Every row gives one point. The window is the flat piece filled in between its corners: a triangle in 3 columns, a solid with four corners in 4, and so on. A path goes straight from each point to the next, and from the last back to the first. List the points from which the path goes on through the window.

Window (3 x 3):
[[ 50   0  45]
 [-39 -11 -65]
 [ 11 -36   1]]
Path:
(1): [-29   0  20]
(2): [  3 -20  24]
(3): [ 39 -30  -4]
(4): [68  2 20]
(5): [11 -8 69]
(6): [30 15 64]
(7): [ 74 -31  -4]
(8): [-15 -18 -81]
(9): [-42 -10 -40]
(10): [-47 -13 -38]
(11): [-14 -10 -75]
(12): [ 44 -35 -51]
(13): [ -7 -31  23]
(14): [-55 -14 -26]
(15): [ -9 -55 -69]
(16): [  8 -12 -43]
Through the window after points: 2, 4, 6, 8, 10, 12, 16

Window (4 x 4):
[[ 12 -50  -9  33]
 [-40  19 -44 -45]
 [-36 -53  62 -20]
 [ 38 -21   6  71]]
Path:
(1): [-19 -10  15 -62]
(2): [ 49 -49 -19 -22]
(3): [-23  18 -46  82]
(4): [-18 -40   4  75]
(5): [69  5 -3 25]
(6): [-15 -31  38 -35]
(7): [-65 -33  12   0]
(8): [-46 -50  36  -1]
(9): [  9 -29  37 -25]
(10): [ 21 -50   3  12]
(11): [-34 -29 -25  56]
(12): [-58  -9  21 -20]
Through the window after points: 4, 6, 8, 10

Window (4 x 4):
[[ 26 -16  -1  22]
 [ -9  87 -37   8]
 [-36 -63  47 -15]
 [ 40  22  -4 -33]]
Path:
(1): [ 12 -32 -18  -2]
(2): [50 -7 32  8]
(3): [-6 66 11 10]
(4): [-12  31 -46  -9]
(5): [ -31 -111   -4  -12]
(6): [  9 -43  85 -18]
(7): [ 31  38  26 -25]
(8): [  7  -3 -44 -57]
(9): [-15 -89  -6 -42]
(10): [  1 -14  81   8]
(11): [-28 -26  54 -17]
(12): [-27 -27  -7 -20]
Through the window after points: 3

Window (6 x 6):
[[ 18  72  56  24 -13  64]
 [-58 -33 -13  16  46 -51]
 [ 34  -3  -7 -90 -25  90]
 [-26  13 -32 -22  44 -77]
 [ -8  49 -17  78  14  26]
 [ 17  -6  -3  26  54 -17]]
Path:
(1): [-30   8 -34 -44  64  35]
(2): [  5  23   6 -34  21  60]
(3): [ 28  -8  -2 -33 -33  24]
(4): [ -2 -12  -4  35 -23 -55]
(5): [-65 -25 -14  -5 117  -7]
(6): [-37  39 -19  31  85   7]
(7): [-13  27  -9  55   9 -67]
(8): [ -7   3 -10  35  26 -44]
(9): [-53  22 -16  32  79 -14]
(10): [-24  53  -8 -15  43  49]
(11): [ 51 -17  37 -22 -58  24]
(12): [ 24   7  -3   6 -21 -49]
(13): [-38  -8   7 -31  81  16]
(14): [-36  12  -9 -23  36   1]
(15): [ -2 -10 -10   0 -30 -13]
(16): [ 41  -4  21 -29 -60  -4]
Through the window after points: 2, 4, 10, 16

Window (8 x 8):
[[ -46  -20  -20   21   23  -11   32  -36]
 [ -55   33  -41  -73  -12  -10  -22  -21]
 [-121   13  -64  -38  -72   -5  -37   20]
 [  46  -28    5   89  -47  -12   53   13]
 [   9  -30  -54  -17   43    2  -40  -37]
 [ -14  -14   35   37  -48  -15  -25   31]
 [ -60   37  -49   45  -22   -5  -14  -43]
 [ -20   10  -19   40    0   34   11   11]]
Path:
(1): [-22  27 -36  50   9 -17  26  15]
(2): [ -8   0 -23  39 -19 -26  -1  14]
(3): [  2 -11  -4  27 -39  29   1  -4]
(4): [-52  20 -31   0 -41  16 -16 -29]
(5): [-72  19 -56  22 -21 -21 -18 -11]
(6): [-35  16 -20  42  -2  -9   0  21]
(7): [-19  -5 -18  16 -22  45   4 -17]
(8): [  7 -58 -18   5   3  53   4 -60]
(9): [-22  23 -57  -2  32 -39 -46  16]
(10): [-49  39 -51  18   0 -29   6  -9]
(11): [-44  -4 -25  26 -42  21 -26 -44]
(12): [-33 -23  14  14 -58  34  -8  -6]
Through the window after points: 4, 6, 8, 10

Window (9 x 9):
[[  30   87   42   47  -18  -48  -34    3   78]
 [ -12  -36  -38   32    5  -61   18  -73   -4]
 [  -3  -33    4  -46  -23   46    9   93 -101]
 [  51  -35  -35   -1  -16  -37    4    8    2]
 [  89   55   78  -76   38    0 -104   -1  -33]
 [   6   -8   48   38   52   -4   54   67  -13]
 [ -11  -24   12  -15  -23   -8  -11   49   58]
 [  15   -1   12  -53  -58   52   34  -38   24]
 [  28   16   -6  -45  -10  -95   16  -66  -31]]
Path:
(1): [ 56 -37  16   0 -57 -11  12   0   8]
(2): [ 11  -3 -12 -25  -4  19   5   9  15]
(3): [ -9  -2 -33 -13   1   1  33  18   2]
(4): [ 16 -48  36  34 -54 -39  27 -13   3]
(5): [ 22 -19  21 -13 -34  -3   8 -35  -7]
(6): [  4  50 -48 -74  12  36  21  -9  54]
(7): [ 12  49  -5 -46  34   6  11  21 -20]
(8): [ 38 -50  72  25 -40   5  11  -7  25]
(9): [ 49 -29  74   1 -37 -18 -38  46  -7]
(10): [ 19  50   9 -31  39  -1 -12   7  -8]
(11): [  2  33 -29 -56  33  15  -3  -4  -9]
(12): [ 87 -48  51  40 -50 -62  -5 -24 -12]
Through the window after points: 5, 7, 9

Window (9 x 9):
[[  20  -22   47 -101    5   29  -66   47   30]
 [ -58    7    3   -2   11  -77   48   -4    5]
 [  49  -73    0  -39    7   26  -24   14   10]
 [  56   27   -5   -8   30  118  -17   58    9]
 [  33   32   18  -38   -8   96  -13  -56   11]
 [ -14   25   40   52  -84  -73   46  -18  -69]
 [  31   27   40   59    3  112  -24   -6   63]
 [ -28  -38    4  -22   10   49  -58   24  -29]
 [ -56  -24   -7  -20 -108  -53   47    9  -17]]
Path:
(1): [-52 -23  39  -5 -33 -21  44  -6 -24]
(2): [-23 -31  51 -52 -11  25  19  -1  -8]
(3): [ 25  39 -41  15 -41 -18 -61  53  55]
(4): [ 31   6 -23  31 -36 -17   1  -1 -20]
(5): [-12 -17  59  -4 -42 -18  22  -4 -32]
(6): [ 12   3  77 -12 -27  32  83 -12 -40]
(7): [ 11  26 -17   5 -31  23 -55 -24   4]
(8): [ -9  18  -7  23 -37   2 -27 -17  51]
(9): [  1 -44  77 -26 -13  37  21   7 -35]
(10): [  9 -45  41 -15  -8  53  37   4 -31]
(11): [ 20   4   6  -4   9  17 -37   1  11]
(12): [ 52  11 -10  -3  -3  23 -28 -15  27]
(13): [-48 -12  65 -29 -37  58  47  52   9]
(14): [-14 -40  55  30  15  50  -6  39 -20]
(15): [ 34  44 -37 -16 -56  -3 -42 -17  67]
(16): [ -3  12  11  15 -45 -58 -22 -16 -20]
Through the window after points: 2, 4, 6

Window (11 x 11):
[[  -5    4  -27   23   43   81  -16  -36  -10  -33  -34]
 [  -4   78   41  -20   15   66  -95  -51   35   44   20]
 [  -5  -19   26  -41    9  -87  -15    6  -29   26   -2]
 [-121   60   25   32  -21   71   44   11   11    6   70]
 [ -24   35    4    8   38  -40   31   -7   39   54   14]
 [ 112    9    7   47   67   31   30    3 -102  -10  -46]
 [  43  -58   16   69   13  -33   23   60  -36   37  -35]
 [   4  -13   -3    1  -51  -49   36  -40   -2   53   18]
 [  31   73   55   -4   16   55  -59  -68   62  -56   18]
 [  10  -83   25  -58   18  -35   40   15   12   67   36]
 [  72   -9  -27  -26  -15  -61   32   68  -20   39  -31]]
Path:
(1): [ -3 -11  15  -4  17   7  21  -7  -8  25 -38]
(2): [ 19 -13 -10  -5  20 -49 -40   2 -13   2  76]
(3): [ 21  19   9  -1  16 -35 -47  -5  15   7  41]
(4): [ 16   8  27 -30   1 -10  11  -1 -11  20 -30]
(5): [ -2   2  31  -7   6  33  21 -42   7  14 -37]
(6): [ -4   8 -56  42  25  13 -16  14 -27  -7  42]
(7): [ 10  -1 -21  69 -25  11 -24   9 -38  11  93]
(8): [-40  11  51 -30  37 -17  75  10  37  48 -79]
(9): [-29  25  22   1  14 -19  36 -17  27  38 -23]
(10): [  4  21  -3   9  37 -30   9   5  20  42  34]
(11): [ 52 -22 -13   4  28  -4   1   5 -15  19  54]
(12): [  2  14  57 -23  19  22   4 -20   2  31 -38]
Through the window after points: 1, 3, 5, 7, 9, 11

Window (12 x 12):
[[ 10 -15 -38 -14 -28 -18 -21  12  22  17 -25 -40]
 [  0 -15  -9 121 -27 -91  -3  18  23 -23 -31 -52]
 [ 17  24  27 -42  40  -2  29  15 -15 -12 -13   6]
 [ 31  56 -49  -1 -82  67 -22  -9  28  26  14  24]
 [  0  67 -25  35  10  25   5 -25 -48  -2  26 -29]
 [  0 -18  23   4  -6 -36 -19 -15  14  -6  19 -24]
 [-19  49  16   0   1  54 -34  18  -6 -18  31 -32]
 [ 14 -19  17  -4   8  27 -13   9 -40  13  -7 -13]
 [  1   7 -48  36  25  29 -23   3  -1  22  14   4]
 [-23 -34   3  -1 -19  -2  24   6  14 -21  -5 -22]
 [ -7   7 -19 -39 -23 -21   8  46 -67  -2  39  37]
 [ -6 -17   9 -33  -4   4 -33  -1 -16 -57  -5  -4]]
Path:
(1): [-75  18  26   0  -1 -14  -6  -5 -33  -4  -5   1]
(2): [ 16 -18  -9   0  -1 -10  -1  14  -7 -10  11 -19]
(3): [ 55   3 -13 -16 -21  13  -7  13  -6 -49  19 -46]
(4): [-19  -3   1  -2  -2   8 -11   7 -11   5  -5  -5]
(5): [-53  10 -29  -5 -13 -22 -30  -7 -30   5 -26  11]
(6): [ 20  -9  -3   9 -15   0  -3  19  -6 -11  25 -20]
(7): [ 40  -2   3   0  12  -2  -2  56   7 -12  44 -48]
(8): [-33  27  -7  16  -9  30 -30 -25 -16   1  -9   0]
Through the window after points: 3, 7

Window (14 x 14):
[[-72 -13 -69  -8  -7   9   6   6 -16 -39  49  17 -32 -11]
 [ 23 -14 -43 -40  48 -10 -38  13 -15 -11 121  21 -40   1]
 [ -3 -15 -35 -12 -29 -17 -21 -31   2 -58   6 -10  30 -11]
 [-28  12  -7   8 -12  59 -25 -23   6  14 -19 -55  22   8]
 [-45  -7  -9  26 -42  23  -6  25 -44   2  15 -27  77  26]
 [-35  43 -39  23 -71  33 -13 -35 -69 -44  38  -8   4   5]
 [-19   4 -43   1 -91  36  24 -29 -25  30 -14   6  37  12]
 [-53  28  79  12 -26 -15  -6 -21 -25  65 -37 -26  56 -11]
 [ 24  42  50 -28  20   0 -52  75  20  27 -66  -2  18 -31]
 [ 11  26 -56 -36  51 -22  30  16 -26 -36  57 -17 -25  19]
 [  6 -10  45 -47  11 -48 -23  73   6  17  59 -53 -69  35]
 [-15 -11   8  48 -26  -3 -33  -4 -51  45 -70 -27  21   7]
 [ 13  30  54  69 -14  -7  -7  32  35  42 -38 -23  30 -24]
 [ 14 -14  -9 -29  41  20   5   7  -6 -69  52  47 -40  40]]
Path:
(1): [ -9  53 -58  19 -32 -14 -30 -35  10  35  22  30  27  43]
(2): [-25  66 -11 -13   3 -16 -43  35  44  23  15 -24  13  83]
(3): [ 24 -36  39   5 -15   2  -4  20 -36  -8 -30  -8   3 -81]
(4): [ -8   7   5  -9 -11  19  -5  20 -22   1  -3 -22   5 -17]
(5): [-54  29 -27  14   8 -10 -38   5  11   8  37  12 -10  60]
(6): [-19  11 -16   7  14 -17 -31  15   6  -8  35 -17  -5  28]
(7): [  4   0   8 -20   6  12   7  22 -37 -20  25 -12 -13 -19]
(8): [ -7 -10  20   5 -17  18  -6   2  -9   5 -11 -31  16 -10]
(9): [-30  72 -23  34 -15 -23 -26  -5   1  13   8  10  30  18]
(10): [-33  30  -9  10  -9 -37 -35  19  16 -15  27   4 -22  67]
(11): [ -5  -3   3  -9  11  10 -10  22 -20  -3  13 -16   5 -17]
(12): [  4  -7  -1 -19   3   9  -1  27 -46 -24  17 -28 -12 -27]
(13): [-30  38  11   8  -1 -25 -58  19  45  14  18  11  -3  50]
(14): [-50  55 -45 -19 -22 -25 -72 -46  21 -13   8 -24  20  50]
(15): [ 10 -40  -4   0 -14   9  20  17 -24 -36  15  -1   8 -28]
(16): [-24 -16  17  -7 -16  18 -10  21 -37 -22  -4 -43   6 -32]
Through the window after points: 2, 8, 14

Window (14 x 14):
[[ -19   14  -52   31  -18   38  -26  -11   52    0    8   12   13   50]
 [-121  -51  -27  -40  -23   46  -65    8  -30  -10   69   13 -109  -14]
 [  32   15    2   47  -19   37  -13  -28   17   38  -27   -8  -14  -12]
 [ -16   20   21   -4   21   21  -45   18   -1   -3  -11   36  -15  -35]
 [ -12   -5   -3   50   12  -17   -9    3   17   27  -60    9  -26  -39]
 [  24   -5   -8    2   23    5   11   11   43   22  -25  -12    2  -50]
 [  -8   -8   28   14    9   15  -13  -59   25   -5  -56    0   -5  -13]
 [  19   31   -8   20   32  -44   -5  -19   12    6   12  -14  -18  -19]
 [  22   21   13  -19  -10  -58   -7   17   27   26  -15  -23  -10   53]
 [  16  -15   -1   20   17   -3   16   10   36    1   -3   24  -61   21]
 [   3   -5   23   43   34   19   -1   -3  -10   -7  -30  -30   13   -4]
 [  31  -31   28   19   10  -38  -26  -18  -24    1  -11    8   36  -38]
 [ -32   19    6   22  -20   19   61  -19   19   41  -39   30  -31   -9]
 [  33   13  -36   -5   40    8  -11   -3   -9   26  -48   19    2  -13]]
Path:
(1): [ 25  18 -18  18 -18 -12  23  -7   6 -42 -36 -13 -15 -33]
(2): [  9  18  -8  13 -13  -7   2   2   0  -2 -37 -13 -11  -1]
(3): [ -2  -4  14  18  18   4 -14  -9  20  17  -9  -6  -6  12]
(4): [-18  -5   8  13  24  13 -26  -9  15  42   9  -2 -19 -12]
(5): [  1   1  -9   2   2   8  -8   5  14  -4 -16   5 -24 -28]
(6): [  0   8 -12  13  -1  18 -18   1  14  -6 -21   7 -16 -21]
(7): [-13 -18  22  11  37 -10  -8 -10  26  68   9   4   3   4]
(8): [-10  -5   3  12  17   9  -9 -18  23  39 -11  16 -15   1]
(9): [ 18  20 -12  22 -40   4  -6   4   8 -30 -28  -1 -30 -29]
(10): [ 15   4 -12  -1 -41  -9  -6  22 -10 -22 -29   4 -27 -28]
(11): [ -6  -6  25  20  55   2 -31 -25   9  29  -1  21  15 -17]
(12): [-12   0  20   8  24  -4 -33   1  16  38 -18  10 -11   7]
Through the window after points: 2, 4, 6, 10, 12

Window (14 x 14):
[[-66 -46 -72  27   9 -87  32 -16 -42 -26  56  77  38 -57]
 [ 42  33 -40 -26 -13  22  17  -6 -16 -63 -65   4  -3  -7]
 [  3 -36  -6   6  27 -66  31 -52 -47  51 -45  52  20  12]
 [ 25  28  25 -17 -25  25  45 111  -5 -27 -15 -62  21 -59]
 [ 71   1  -6  11 -38  90  58  60 -42 -35  55 -53 -23 -63]
 [ -5   5   5 -69 -12  97  28  59  -4 -16  57 -14  28 -55]
 [-62 -40 -38  54 -41 -15   8 -45 -23  12 -80  18   3  17]
 [ 10  36   0 -18  -3   7 -12 -16  -5 -12 -20 -91 -43 -13]
 [-11 -41  51  22  15 -28 -42   0 -43 -49 -17  29  20  23]
 [-15 -30 -50  50  13 -47 -57 -35 -40  30 -29  68  47 -62]
 [-31  -8 -14   6  12 -22 -12  12 -47   7 -54  53 -69 -21]
 [-32  24 -11  59 -13 -59  -4 -16  -7  19  45 113  34  -4]
 [-24  35 -20  33  55   9 -14   8 -78  -2 -66 -18   7  51]
 [  4  55  54 -15 -16  82  61  17 -49 -53 -12 -57  -2 -93]]
Path:
(1): [-13  15   2  -6 -41   8   7  10 -70 -15 -13   8   6 -11]
(2): [-11   7 -14  -2 -29 -27  -8   0 -68  12  -5   8  -1 -18]
(3): [-19 -16   4  34  30  23  17   8   5 -29  -8   7  10 -31]
(4): [ -9 -48  -4  25  73  27  66  -3  29 -52   1   5  -1 -53]
(5): [  9  55 -29 -10 -71   8   0  17 -85  30 -16  -4  10 -32]
(6): [ 12  44  -5 -48 -57 -30 -27   9 -61  -9 -19  -5  42  -3]
(7): [-28 -49 -24  79  44  28  29 -20   9  -3 -10   9   2 -56]
(8): [  5   6   5   6  51  17  34  29  13 -18 -14 -18  -5 -26]
Through the window after points: none

Window (14 x 14):
[[ 76  46 -28  48  -9 -34  27  30 -37  10 -10 -13 -38 -64]
 [-23  -1  61  54   7   6 -96 -33 -36  -1 -11  -9 -79   0]
 [-19 104  25  -1   7 -40  86 -44 -32  15  37  45 -52  51]
 [ 39 -20 -45  56 -62 -49  17 -41  60  10 -15 -47  31 -54]
 [ -9  20  17   1 -39 -49  -6  92 -20 -42 -29  48  -8  28]
 [-26 -37  -6  -9   9 -11 -34  45  -6  33 -25  -2  27   7]
 [ 40 -25 -42 -15  18  63 -70  21  43  22  43   6  -4   7]
 [ 27  21 -15  69 -23   9 100 -74  39  -2 -20  58  48  10]
 [ 32  36 -87 -36  -7  22  61  -8 -48 -78   9 -13 -16 -83]
 [  4 -31  -4  26  17  60 -21  55   9 -35  11 -58 -10 -22]
 [-49 -75  49   8  -5 -13  18  -2  30 -50   4  84 -25 -51]
 [ 26   8 -23  -7  18   9  -4  -6 -50 -20 114 -26  59 -57]
 [ 14  53 -38 -36 -46  46  21  17 -39  30  52   1  -4 -28]
 [ 58  15  78  18 -24 -31  -7 -81  55  26 -35  20 -14 -46]]
Path:
(1): [-13  50 -26  -1   2   8 -30   4  66 -59 -73 -13  17 -34]
(2): [ 22 -70  33  41 -12   5  -4  30 -72  46  74 -12 -37   5]
(3): [ 79 -19   7 -40 -14 -12  18   0 -57 -52   5 -32 -50 -11]
(4): [-15  34   2  23 -22  10 -11   3  15  24  10  26   7 -25]
(5): [-12  23 -35  54   6  -4  -3 -30   7   5  -6  -3  -4 -68]
(6): [ 48 -18  -7 -15 -36  15  -1  20   1  -8  24  -1   5  -9]
(7): [ 60  -7  18  21 -34 -15  59 -14 -61 -22   5   3 -57  -6]
(8): [-24  48 -43  13  -2   1 -31  11  70   3  18  18  57 -58]
(9): [ 21  78  14  35  -5 -18 -45   9  38  43   7   2  13 -44]
(10): [ 12 -91 -23 -26 -18   1  58 -43 -66 -49   9  22 -34  12]
(11): [ 42 -16  23  14 -13  10  10  -5 -65 -22  52 -19  22 -25]
(12): [ -6  57 -84 -16  30  -2  -7   4  33   5  67   4  17 -63]
Through the window after points: 1, 3, 11

Window (14 x 14):
[[ 24 -20  23 -23  47  23 -62  33 -17  29  46  23 -89 -33]
 [ 79  11  46  -6  48  -1 -49  -4  47  43  21  -1 -47 -57]
 [ 22  26 -45  16  -6  37  35 -18 -64 -30 -29  -6  48  37]
 [-14  34 -24  20 -41  16  22 -13 -24   4 -41 -46 -22   2]
 [ 25  -5  22  13 -35  25  73   8 -44 -37 -25  -7   5  -3]
 [ 41   2  -6  58   9  40 -10  17  29  32  -4  36 -39 -52]
 [ -1   3  22 -28  63 -15   6 121   6   1 -26  18 -14  31]
 [-15  19  17  41  -9 -10  37  -6 -76  29 -32   5  22  14]
 [  5 -28  33  17  48  20 -59  21  10  -9   4 -11 -16 -62]
 [-23  -2 -25  30 -16 -24  63  -9 -18 -26   7   0  21  44]
 [ 67 -22  -4  30  43 -25 -37  13  -9  -2 -20   4 -67 -52]
 [ -1 -21 -23   1 -82   3   8 -40 -43   9 -50  16  30  17]
 [-14  52  -8 -39  46 -39  39 108 -21 -38   6  37  15 -32]
 [ -4 -12 -27 -39  61 -22  65 110 -17  26   4 -10  19 -23]]
Path:
(1): [ -4   5 -11  35 -81 -13 -26  28 -31 -21  22 -53  50  -7]
(2): [  9  12  14  16  32   3  36  -5 -42  30 -40  25 -22  -2]
(3): [ 13  -1  -3   9  21  15  25   8  -6   5 -24   2 -18 -26]
(4): [ 17  21 -12  34 -23  -1 -27  29 -30  12  27   0   3 -10]
(5): [ 31 -14 -17  11  -7  -8  28  75 -23   4  -3 -10  14  16]
(6): [ -6   3   1 -26  53   1  31  29 -19   8 -11   9 -15 -39]
(7): [-28  -8   3  18  41  20  39   0 -32   8 -31  15 -34   7]
(8): [ 25  27   3  19 -19 -16  10  28 -53   8 -14  -4  42   4]
(9): [ 57 -10  -9  26  -1 -49 -19  47  -1   3  17  -8   5 -33]
(10): [-20  27  21 -14  35  52   6  -9  -8   5 -33   2 -44 -22]
(11): [  0 -11  17  10  49  12  19 -29   5  -5 -51  -5 -10 -40]
(12): [ 18   2   0   3  -3 -20 -21  79 -24  13  38  14 -28 -12]
Through the window after points: 1, 5, 7, 9
